Each row of a before or after table is a point. The points were changed in one or more steps. Then noise was added and the rows were shuffled. The steps act on columns, c1 being the first. What was done? A step turns or swaps two columns, mirrors them in a line or flattens them onto one, adds a multiple of one to another, or multiplies or shifts one. Angles are multiples of 10 degrees, from the lower column toward the higher: turns from -170 to 170, lines from 10 to 170 but not 90. Use the fewest steps. Two steps may share a column if one is a turn and the other turns, adds or multiplies; they go together, in the order done. Otherwise the lowest column goes first.

Before (10 x 3):
[[  5 -57  36]
 [-33  51   0]
 [ 13  44 -15]
 [-21  21 -23]
 [ 54 -10   2]
 [-16 -11  22]
 [-28 -89  19]
 [ 25 -30 -35]
 [-37 -43  43]
 [ 18  54  23]]
After, 10 rows:
[[-46   7 -19]
 [ 21  35 -31]
 [-10 -22 -25]
 [-58  14  23]
 [  2  60   4]
 [ 55  16  35]
 [-46 -41  -1]
 [ 87  -6  21]
 [ 44 -32  44]
 [ 12 -19  18]]
Steps: turn c1 and c2 by 100 degrees

Before, 10 rows:
[[  1  82  52  24   7   8   4 -11]
 [ 33 -14   5 -71 -18 -34 -10 -12]
 [ 11 -25 -13 -26  37 -17  22 -33]
 [-23  35  54  70  44  -8 -35  29]
 [ 47  47  19  46   3  27 -47 -14]
 [-19 -13 -46 -85  29  14  -1   1]
 [ 22  -1 -45 -24 -12 -16  36   6]
 [-24 -38  -3 -17 -19  18  12  26]
 [-56  64  40  99   0  -8 -56 -28]
 [ 23   2 -50 -50  -7 -37  -1  34]]
After (10 x 8):
[[ -18  -40  -49   30    1  -37   -6   34]
 [ -18  -18  -45   16  -34  -15  -18    5]
 [ -64   10   -3   40   -7   18  -22   26]
 [ -96   36   40 -113   55   -6    9  -28]
 [ -63   32   53  -72   26   -8   51   28]
 [   7    5   19  -64   46   27   10  -14]
 [ -30   -3  -14   34  -27  -17   33  -33]
 [ -39  -35   53  -79   -5    8    7  -13]
 [  -8  -45    5   57   12  -35  -17  -12]
 [ -59  -58  -44   66   -3   15   29    1]]
Steps: shift c1 by -40; turn c2 and c4 by -130 degrees; turn c5 and c7 by 100 degrees

Before:
[[-17   9 -23 -39  18  34  -2  28 -42   1 -21  11 -44  -5]
 [ 86 -79  20   3  42  11 -65 -14 -24  28  -8 -42  59 -10]
 [ 99 -28  35  44 -12 -14 -60 -37 -51  26  21  -8 105 -47]
 [-15   5  -5 -12  -1  36  18  50  16 -13 -26 -14 -15 -13]
 [  9 -14  -1 -31 -35  32 -21 -11 -11  -8 -22 -24 -28  17]
 [-30  64  69  56 -56  19  72 -53 -35 114 -17 -11 -12 -25]
 [ -1  28   9 -11  28  17 -31  -1  -2 -26 -52  -2 -21  -6]
 [ 35  14 -27  20  16   5  -2  -5   1 -17  -4   8 -50   8]]
After, 8 rows:
[[ 23  10 -31 -36   6  32  -7  26 -48  -6 -21  14 -43  -3]
 [ -3  15 -11  21 -43   3   2  12   4 -18  -4   4 -52   3]
 [-35  63  65  55  50  18  72 -53 -33 106 -16  -8 -14 -27]
 [-39 -17   6 -35  12  35 -21   1 -11 -18 -25 -28 -28  20]
 [-62 -27  39  46 -76 -15 -63 -34 -52  26  16 -13 114 -51]
 [  1   2 -27 -11  11  41  18  23  13 -24 -28 -10 -13  -7]
 [ -6 -83  20   2 -98  12 -64 -14 -27  25  -7 -42  59  -9]
 [ 22  27   8 -10 -13  21 -34  -3  -4 -38 -52  -2 -19  -4]]
Steps: turn c1 and c5 by -120 degrees; flatten c3 and c8 onto the line at 140 degrees; add -0.3 times c6 to c10

Before, 14 rows:
[[ 40 -16  21  53 -12  29 -28 -35   6  31  28   4  -9 -50  16  27 -58 -23
  -20  49  57 -39  31  -5 -15  -5  67  -1  31 -61  20  20]
 [ 55 -38  38   4  14 -53 -33 -47 -43  21 -35 -51  -3 -11  29  10 -58 -38
   40  40  65  -2 -14   9 -42  43 -11 -34 -23 -88   2 -46]
 [ 13  12   3 -39 -46  22  32 -29   1  56  63 -41  63   0  11 -13 -37  -1
   30  30  13  49   1  27  13  45  11 -11 -44 -14  51 -10]
 [ 58  54 -28  59 -39 -68  29 -50 -12 -21  57 -56  52 -22  24  39  19  47
   -2 -38   4  48  10  37  35  13  -5  22 -54   6 -27  32]
 [  8 -43   7  53 -16   1 -30  18  -3 -20  57 -46  17  21   1 -26  37 -20
  -25 -43  60 -37 -18  58  23  -9  10  57  26 -90  -1  30]
 [ 21 -21 -30   4  -6  22  19 -15  58  51  45 -17  53 -53   5   8  -2  -9
   43  59 -21 -19  -3  12 -16  17  12   5 -28   4  12 -18]
 [ 37  35  22  54  38  35  -2  31  26 -30   8  23  32  28  38 -55 -11 -45
  -46   5  40  54   4  29  19  20 -36  10 -44   7   4   2]
 [-28 -10 -49  50  34   7 -26 -38 -39 -21 -36 -25 -23 -34  71  37  29 -46
   26 -32 -28  38 -68   7 -41  21 -22  59 -18  -3  50  -6]
 [-33  28 -45 -25  36  18 -44 -40  64  74  51  54 -26  45  15 -30 -13  31
   -7 -35  -5 -52 -18 -42  -3   5  16  57 -49 -58 -10 -28]
 [-23  11 -16 -26 -48  -5   5   1 -32  74 -38 -43  59  27  67 -41 -48  43
    8 -17 -15   9 -56   6  38  19 -20  41  29  16   3 -44]
 [ 24   2  51 -39 -10 -50  40  -8  -2  32  59  21  22   1   3 -47  41 -34
   53 -28  29   5  14   3  22 -22  -8  -7   9   4 -14  11]
 [  6 -26  -7   8  33  30 -22  18  28  15  42  50 -17  38 -20 -49  24   6
  -28  20  23  30 -12  57  17 -16  -9   0  25 -50  10 -55]
 [-51 -28 -25   3 -51  32  15  13  30  12 -37   0  24  -8  26 -40 -39  -2
   45 -26 -22   9 -11  50  -3 -18  22 -28  41 -47 -42 -33]
 [ 56   8  16  22 -45 -30 -46  32 -10  -5  25  17 -16 -30 -14  15  -8  28
   43  37  54  53 -30 -22  21  44  -2  37 -37   1 -36   6]]
After, 14 rows:
[[ -27   -9  -67   80   37   70  -66  -37  -42  -25  -35  -29  -25  -33
    -6  -62   33  -48   31  -30  -28   37   40    4  -41   21  -24   60
   -22   -1   -8   -6]
 [  41  -18    2   83   -8   20  -71  -37    4   30   26    4  -10  -48
    27   -8  -57  -23  -18   50   55  -38  -37   -3  -16   -7   67    1
    28  -63  -28   20]
 [ -52  -30   11    6  -52   33   35   12   30   14  -38    2   25   -7
    32   26  -36   -2   44  -27  -24   11   32   50   -5  -19   24  -28
    38  -47   46  -32]
 [  20  -26  -27    6   -8    8   49  -15   58   50   42  -18   54  -56
    20   -8   -3  -11   44   59  -24  -19   -5   13  -15   16   12    3
   -30    3    9  -16]
 [ -20   10  -16  -42  -49   62   11    4  -34   73  -42  -42   61   27
   -16    6  -50   43    8  -17  -16   10   70    8   39   15  -21   43
    29   17    7  -40]
 [  29    1   47  -65   -8   -3  102   -8   -2   33   59   24   22    0
   -50   47   39  -37   55  -30   26    6   10    3   25  -22   -5   -7
    11    5  -25   11]
 [  55  -40   26    6   11   19  -81  -46  -46   20  -35  -50   -5  -10
   -54  -13  -58  -38   39   39   65   -1    5   12  -43   45   -8  -36
   -22  -90  -23  -44]
 [  39   34   13   88   36   44   -5   31   28  -31    8   23   32   27
    29   50  -13  -44  -48    5   39   57   24   27   17   18  -36   12
   -46    6  -16    0]
 [  55   54   -4   93  -39   14   71  -51  -14  -24   56  -55   53  -21
   -71  -27   17   46   -1  -36    3   46  -27   36   35   14   -3   23
   -53    9   36   29]
 [   7  -25   -9   12   34  -14  -57   18   30   17   43   51  -17   38
    32   35   27    5  -30   19   25   32   35   60   18  -17   -8    0
    24  -51   -5  -54]
 [  54    9   37   34  -44  -19 -115   33   -8   -6   22   16  -15  -31
   -28  -25   -7   29   45   41   54   54   19  -21   19   45   -2   36
   -39   -3   17   10]
 [ -32   25  -27  -41   35   17 -111  -42   63   76   49   50  -28   44
    13   18  -14   32   -8  -34   -5  -53   30  -40   -4    4   16   58
   -50  -58   36  -31]
 [   6  -41    9   84  -17    1  -76   21   -2  -19   57  -43   13   23
     0   15   36  -19  -25  -42   60  -37   28   58   22   -8   10   56
    27  -87   -3   30]
 [  16   13  -30  -60  -44   13   83  -30   -1   58   64  -37   63    0
    19   11  -36   -3   28   28   12   49    2   28   12   42   11  -13
   -42  -15  -41  -10]]
Steps: mirror c3 and c31 in the line at 160 degrees; multiply c4 by 1.6; mirror c6 and c15 in the line at 40 degrees; multiply c7 by 2.5; turn c16 and c23 by -150 degrees

Before (11 x 64):
[[  32  -12   68  -16   -3   -6   15   54    0   -6   27   78   -9   -1
   -33   -9   32   24   72    4   56  -34  -12  -30  -66    9  -52   12
   -32   36  -69   44   70   11    8  -60   -8  -16   31   -6   22  -53
    37   27   31  -13    9    0  -28  -34  -27   63   33   11    7  -17
    50  -43  -55   43  -15   33  -43   -5]
 [ -39  -11   34   13    6  -27  -41  -33   38   -3  -34  -39   24  -27
   -25   49   10  -23   16  -30   16  -10   14   24   27   53   61    0
    -6   15    4  -17  -31  -20  -65  -39   15    4   -5   27  -10   57
    13  -17   -6   27   -1    2   -6   11   43  -14    5  -31   43  -52
    14  -34  -72  -38   -1   -5   13  -13]
 [ -59   33    6   -7   35   54  -28  -11   -5   21  -77  -33  -28   -8
   -51    8  -24   27  -12  -17  -26  -27   59  -11  -20   27   21   20
    34  -54   34   17  -40   10  -19  -23   74   64  -78  103  -31  -21
    11  -36  -24  -28    1   57  -37   14   29  -26  -17  -31    2   24
   -24   22   11  -28   79  -51  -35   15]
 [ -73   49  -33  -50   15   23  -10   40  -38   44  -13  -14  -12    8
   -23  -26  -33   38  -29   -2  -54  -27   45   43  -24   -9    2   23
    38  -11   21   -3  -36   47  -13   -1   88   38  -68   72  -30    6
    -3  -35  -35  -13  -45   57 -104  -26  -25   45   47  -18   10   46
   -29   65   13  -56   60  -17  -51  -45]
 [ -10  -67   65   36   -6  -23   -4   51   16  -26   30   34    7  -26
   -12  -19   56  -26   37    4   15  -50    6    2  -22  -10  -40  -12
   -14    0  -14   22    7    7  -13  -74  -11  -57   22    6  -23  -17
   -14   33   47    2   26  -15  -26  -24  -35   70   27   56    2  -52
    45  -34  -28   32  -29   33   36  -17]
 [ -16   -6   66   50   -7   23   -4  -11   31  -32  -10  -19   20  -39
     7   17  -12  -39   40   -1   25   13   14   -8   63   41   22  -18
   -15   37    2  -23   21  -22  -53  -56    4  -35    3  -24  -10   19
     3  -31  -12    4  -18  -16   74   -4   28   21  -12   20   25  -69
    18    1  -53   47  -22   13    2    2]
 [ -82   -1   14   17   21   11  -29  -26   22   -2  -62   -7   28  -11
   -49   44  -75   -9  -28    2   -4    9   22    9   42   33   41  -36
    13   -3    0  -30  -42  -11  -46   -2   34   32  -24   12    0   48
   -15   30  -21  -18   29   24    7    7   39  -14  -52   -6   26    0
    -5    8  -27    0    6  -22  -13  -17]
 [  34   17   49  -10  -12  -32   14   63  -26   -9   15   28    3    6
   -23  -31   48  -17   55   14   15  -83   32    7  -14  -21  -65   44
   -20  -49  -67   30   63   28    0  -53   38  -39  -11  -19    4  -60
    32   37   22  -61   35   30  -13  -61  -69   46   61   23   26  -24
    28  -63  -20   14   -2   30  -44  -16]
 [ -30    3   37   32  -11   -7  -29   -3    9  -39  -44  -12   25   -3
   -40   46    3   -9   10  -26   26   11  -17   32   24   51   21  -80
   -21   13  -27  -29   32    7  -28  -61   25  -23  -27    6   -2   14
   -32   -2  -25   40   -7  -34   26   27   42  -32  -11   28  -13  -54
    36  -27  -78   27  -30  -25   33   -8]
 [  15   51  -28  -57   43   51   23   84  -19   47   30   49  -56   52
   -46  -36  -32   48  -44   28   18  -24   93  -77  -13    7  -17   49
    68  -42  -57   44   -9   67   54   24   17  -46  -87   14  -45  -39
    62   -1  -67  -83   -6  -16  -34  -91  -56   52   66   -8  -11   22
   -13    9  -16  -48    5  -64   -3  -29]
 [ -68    7   30  -19    9   22  -39   16   23   21  -37  -58   28   34
   -51   45  -58   -2    1  -33  -27   34   16   27   18   20   42  -15
    13  -28   61    6  -42   45  -16    7   78   23  -47   56  -54   77
     3  -13  -36   15  -51   26   -9   21   41   16  -44  -41    6   -7
    -7   -9   14  -30   23  -25  -45   24]]
After, 11 rows:
[[ -17   -5   69   49   -8  -18   -4  -10   31  -33  -11  -19   19  -39
     7   17  -13  -40   40    0   26   13   15  -10   63   42   20  -17
    -5   36    2  -24   20  -22  -54  -55    6  -34    1  -24  -10  -28
     2  -30  -12    5  -19  -16   73   -4   29   20  -13    3   26  -70
    19    2  -53   46  -20   12   21    1]
 [  17   51  -29  -57   43  -40   23   84  -20   48   29   50  -55   51
   -46  -37  -34   48  -45   28   19  -22   95  -77  -12    9  -18   50
   -67  -42  -59   47   -9   66   56   24   19  -46  -89   14  -46   35
    61   -2  -66  -82   -6  -15  -33  -89  -57   51   64   19   -8   21
   -15    7  -15  -47    6  -63  -32  -30]
 [ -31    4   37   32  -11   26  -29   -3    9  -40  -46  -10   27   -4
   -40   45    5   -8    9  -26   27   12  -18   32   25   50   19  -79
    -3   12  -28  -29   32    6  -27  -61   25  -24  -26    6   -2  -29
   -30   -2  -26   39   -7  -35   25   27   43  -31  -10   10  -12  -55
    37  -20  -79   27  -31  -24   33   -9]
 [  33  -13   66  -15   -4  -24   15   56    0   -5   28   79   -8   -1
   -34  -11   31   25   73    6   57  -33  -13  -30  -66    9  -50   10
    48   36  -68   45   70   11    7  -61   -9  -18   31   -5   22   35
    36   25   32  -15   10    0  -28  -34  -26   65   33   42    7  -17
    51  -32  -55   45  -15   34    0   -6]
 [ -73   49  -32  -51   16  -51  -10   40  -37   44  -13  -12  -11   10
   -23  -28  -35   38  -29   -2  -54  -27   47   40  -24   -8   -1   23
    -7  -12   22   -3  -37   45  -13   -3   86   36  -68   71  -31    5
    -4  -35  -34  -14  -46   59 -104  -26  -24   46   47  -19   10   45
   -30   47   14  -55   61  -18  -44  -44]
 [ -12  -68   63   36   -7   40   -5   51   17  -28   30   31    8  -28
   -12  -18   57  -26   38    4   16  -49    6   -1  -20  -10  -41  -11
    -3    0  -14   22    8    5  -13  -73  -12  -58   23    7  -24  -22
   -13   31   47    2   23  -15  -26  -25  -36   70   27   52    1  -51
    45  -23  -27   30  -29   33   18  -16]
 [ -83    0   14   19   22  -16  -30  -26   23   -3  -62   -6   29   -8
   -49   44  -75  -10  -29    0   -3    8   24    9   44   34   41  -39
    -7   -3    0  -30  -44  -10  -45   -4   34   32  -24   13   -2  -35
   -13   29  -21  -18   30   22    5    7   41  -10  -53  -35   24    4
    -4    5  -25   -1    8  -21  -12  -16]
 [  35   15   48  -10  -14   -4   14   63  -25  -10   14   26    1    7
   -23  -34   48  -18   54   14   14  -82   32    7  -15  -19  -61   43
    55  -50  -71   29   61   27    1  -53   36  -38   -9  -18    3   31
    30   38   22  -60   35   31  -12  -60  -70   48   60   56   26  -25
    26  -47  -19   14   -2   30  -20  -16]
 [ -69    7   32  -20    8  -48  -39   16   23   21  -37  -57   28   34
   -51   44  -59   -2    1  -33  -26   33   16   27   17   20   41  -14
     8  -31   62    6  -43   44  -15    5   76   25  -46   57  -55  -32
     3  -12  -38   14  -49   26   -9   21   40   17  -44  -81    7   -8
    -8   -7   13  -30   22  -23  -22   25]
 [ -40  -11   34   13    5   29  -41  -34   38   -3  -33  -37   25  -27
   -23   50   12  -24   15  -29   17  -14   14   23   26   54   60   -1
    10   15    2  -18  -31  -21  -67  -41   14    4   -5   27  -12  -26
    15  -17   -7   26   -3    1   -5   11   43  -14    6  -62   45  -52
    15  -25  -72  -38   -1   -5   -2  -11]
 [ -59   31    8   -7   37  -63  -25  -12   -5   20  -79  -35  -29   -9
   -51    6  -22   28  -12  -17  -26  -27   59  -12  -20   26   21   20
   -28  -54   35   18  -40   13  -19  -22   74   65  -77  104  -31   38
    12  -36  -21  -28    0   57  -38   13   27  -25  -19   -8    3   22
   -25   15   11  -28   80  -51  -22   14]]
Steps: turn c6 and c63 by -140 degrees; turn c29 and c63 by -130 degrees; mirror c42 and c54 in the line at 110 degrees; multiply c58 by 0.7
